Every row gives one point. The last column is the point's height on a tilted bowl or saddle (a function of degree 2), plus a little noise. Along how many of its main directions does it bend up, bend down or stay straight?

Points (15 x 4):
[[-1.91  2.83  2.20  4.06]
 [ 0.06  3.01  0.54  1.20]
 [ 1.84  0.90 -0.13  0.10]
 [-2.62 -1.42 -1.37  0.70]
 [ 1.34 -2.84  0.66  1.92]
 [-1.53 -0.65  0.76  0.20]
 [ 3.63  0.23 -0.06  1.59]
 [ 1.07 -0.74 -1.13  0.24]
 [-2.40  1.42 -1.92  1.70]
 [ 0.30 -0.29 -1.79  0.05]
 [-1.38  2.77  0.10  1.77]
 [ 3.12 -0.63  1.53  2.73]
 [ 2.69 -1.57  0.11  2.09]
 [-2.47  0.77 -0.42  1.09]
 [ 0.74  1.73 -1.95 -0.25]]
Directions: 2 up, 0 down, 1 straight

Points:
[[ 2.03 -1.79  1.67  1.49  1.61]
 [-1.17  2.33  2.83  3.46  2.16]
 [ 0.04 -1.24  1.89  1.38  0.76]
 [ 0.75  1.56  1.09  0.74 -0.03]
 [-2.68 -2.31 -0.52 -2.10  2.55]
 [-3.19  1.60 -0.70 -1.35  1.99]
 [ 1.25 -0.30  1.11  1.74  0.38]
 [-1.68 -0.66 -2.80 -0.56  1.61]
 [-0.82 -1.62  4.11  0.38  3.26]
 [-0.79 -1.40  3.21 -1.46  2.85]
 [ 0.00 -0.81  0.67  1.44  0.16]
 [-1.53  5.35  0.49  1.17  2.88]
 [ 1.87 -3.28  0.14  0.62  2.17]
 [-0.41  0.89 -0.87 -0.14  0.06]
 [ 0.54 -0.89  0.84  0.02  0.24]
 [-1.32 -1.35  0.41  0.60  0.47]
 [ 1.41  0.26  1.68  0.43  0.33]
 [-2.16 -0.47 -0.86  3.73  2.17]
 [-1.18 -1.30 -0.42 -0.27  0.42]
 [-0.70  2.01  3.12 -0.37  1.44]
 [-0.79  2.28 -1.48 -1.15  1.13]]
Directions: 4 up, 0 down, 0 straight

Points:
[[-0.32  1.27  0.42 -2.54  0.75  1.64 -0.44]
 [-0.10  1.04 -0.98 -3.05 -0.36  0.34 -0.09]
 [ 2.30 -3.89  0.97 -3.27  0.65 -0.97 -0.73]
 [ 0.80 -2.63 -0.56 -0.03  1.96  1.84  0.00]
 [ 0.16 -1.00 -1.42  0.50 -1.53  1.20 -0.24]
 [ 1.28 -0.79 -0.08 -0.83  2.10  0.37  0.11]
 [-3.40 -2.05  2.56 -3.53 -0.13  0.65 -1.36]
 [ 0.29  0.66  1.91  1.04 -0.83  0.68 -0.08]
 [-0.93 -0.82 -0.62  0.51  0.90 -1.20 -1.29]
 [-0.85 -1.16 -2.29 -0.68 -1.49  0.07 -0.42]
 [ 1.07 -0.85  1.81  0.63  2.96  0.48 -0.28]
 [-0.33 -1.90  1.85  1.73  1.02 -0.44 -0.71]
 [ 4.91 -2.45  0.83  0.68 -2.37 -2.97 -1.26]
 [-0.67  1.58  1.25 -0.91  1.83  1.33 -0.39]
 [ 0.06 -0.49  0.10  3.73 -3.96 -2.93 -4.19]
 [-1.21  0.01 -2.12 -2.34  1.22  2.98  0.26]
 [-0.94  0.89  1.29 -2.14 -1.18  0.90 -0.99]
 [ 0.05 -2.22  1.51 -0.49 -0.93 -2.41 -2.17]
 [-2.55  2.05 -2.43  1.32  0.15  1.23 -1.91]
 [ 0.81 -0.44  2.09  0.08 -0.24  0.95  0.10]
 [ 0.42 -0.35  1.30  2.02  0.35 -0.77 -1.26]
 [-1.10  0.19  0.59  1.19  1.15 -0.27 -1.26]
 [ 0.47  0.36 -0.36 -0.94 -2.03 -0.82 -0.81]
 [-0.63 -4.69  1.73 -0.74 -1.16  0.00  1.15]
 [ 2.03 -1.71 -3.64  1.99  2.01 -1.31 -2.38]
 [-1.79 -0.35 -1.80  0.20 -1.21  0.18 -0.98]
 [ 0.37  0.23 -1.25  0.76  4.26  1.98 -1.12]
 [ 2.44 -0.94 -2.77 -1.01  1.51  0.10  0.56]
 [ 1.94 -1.51  0.67  4.38 -2.12 -1.34 -2.14]
 [-1.50 -0.11  1.38  1.07 -1.78  1.32  0.98]
 [-3.08 -2.57 -2.95  4.13 -2.38  1.55 -4.32]
 [-1.61 -4.08  0.09  0.32 -2.44  3.64  4.94]
 [-2.15  0.00  2.35  1.42  0.51  0.81  0.01]
 [-0.65 -0.33  1.01 -0.48 -0.33  1.47  0.42]
 [-0.06 -1.92 -2.54  2.97  2.34 -0.22 -4.15]
 [-2.31 -1.11 -2.28 -2.78 -3.37  1.61  0.69]
 [-0.58  1.49  2.17 -0.88  2.68 -0.71 -1.46]
 [ 2.64  0.77 -0.45  1.47  0.28  1.08 -0.88]
 [-0.60  0.38 -0.92  0.57  0.15 -0.94 -1.16]
 [ 0.43 -2.68 -0.31 -0.85 -2.48  0.81  0.82]
 [ 1.91  0.24  1.37  1.30  0.30 -1.20 -1.11]]
Directions: 1 up, 2 down, 3 straight
